Each row is a point. The points of each table are mixes of a few directions, plus a little noise. Count the directions of each table, and those that both share. Where both have some left over, give the other angles between the two spaces (their principal angles), to ten degrees, smallest first.
(in the rows, 128 means zero)

First, 4 rows:
[[ 89 111 142]
 [ 81 146 102]
 [167  88 180]
 [176 167  89]]
Second (6 x 3):
[[157 125 136]
 [130 128 129]
 [ 68 133 113]
 [ 74 134 116]
 [ 87 132 117]
 [249 117 159]]
Directions: first 2, second 1, shared 1

First, 8 rows:
[[186  50 179  68  96 133]
 [ 71 202  78 186 159 121]
 [144 110 142 112 120 130]
 [159  88 155  97 111 131]
 [142 111 139 114 120 130]
 [121 140 122 135 132 128]
 [156  91 153 101 113 132]
 [ 47 232  57 210 172 120]]
Second (9 x 6):
[[ 69 120 112  81 117  94]
 [114 148  43 129  83 155]
 [106 135 100 128 106  63]
 [111 113 155  99 130 126]
 [132 124 140 123 130 144]
 [155 166  57 193 171 210]
 [232 145 153 217 134 134]
 [112 106 186 101 160 120]
 [122  95 209  82 119 111]]
Directions: first 1, second 4, shared 0; angles 30

First, 8 rows:
[[172 115  93 163 150 121  85 120 168]
 [ 73 137 133 157 133 137  94  83 198]
 [166 246 159 147  89 193 113 194  57]
 [118 179 172 121  84 122 146 189  45]
 [139  77 112 112 142  97 144 122 129]
 [130  79 124 107 130  84 152 136 107]
 [178  88  98 127 146 103 127 137 125]
 [ 47 102 134  91 150 168 165  43 195]]
Second (7 x 9):
[[ 80 185 195 136  64  90 133 200  38]
 [ 91 171 178 134  80 100 132 183  60]
 [146 106 103 125 152 142 127 100 161]
 [105 155 159 132  98 111 130 162  86]
 [178  69  59 120 194 167 123  52 221]
 [148 105 101 125 154 144 126  98 165]
 [147 105 102 125 154 143 126  99 164]]
Directions: first 4, second 1, shared 1

First, 9 rows:
[[165 177 120 121  26 149  57  29  27 122 146 181 234 120]
 [120 117 131 130 150 124 143 149 149 130 124 117 106 130]
 [136 139 126 127 106 132 112 107 107 126 131 139 151 126]
 [116 111 131 130 163 121 152 162 163 130 122 109  92 131]
 [116 112 133 131 160 121 150 160 161 131 122 112  94 131]
 [132 133 128 127 119 130 121 118 118 126 130 134 139 127]
 [128 126 128 128 128 127 129 128 128 128 128 128 128 128]
 [120 117 130 131 150 124 145 150 150 129 124 116 104 131]
 [120 118 130 130 149 123 142 148 149 128 124 119 106 129]]
Second, 9 rows:
[[113  81  91 155 138 158 109 128 103 130 116 114 114 129]
 [125  96 110 139 130 140 127 129 124 130 126 123 116 125]
 [130  81 111 133 127 139 138 134 136 131 131 127 109 123]
 [117  65  90 152 135 158 119 132 112 131 121 116 106 126]
 [142 138 148 108 117 108 151 132 156 129 139 140 129 123]
 [157 194 191  78 108  72 170 130 182 126 153 154 146 122]
 [140 154 153 108 120 106 144 129 150 127 138 140 135 126]
 [112  97  97 153 139 156 108 127 101 129 115 114 119 131]
 [114 249 162 128 139 115  86 113  87 123 112 124 177 146]]
Directions: first 1, second 2, shared 0; angles 60
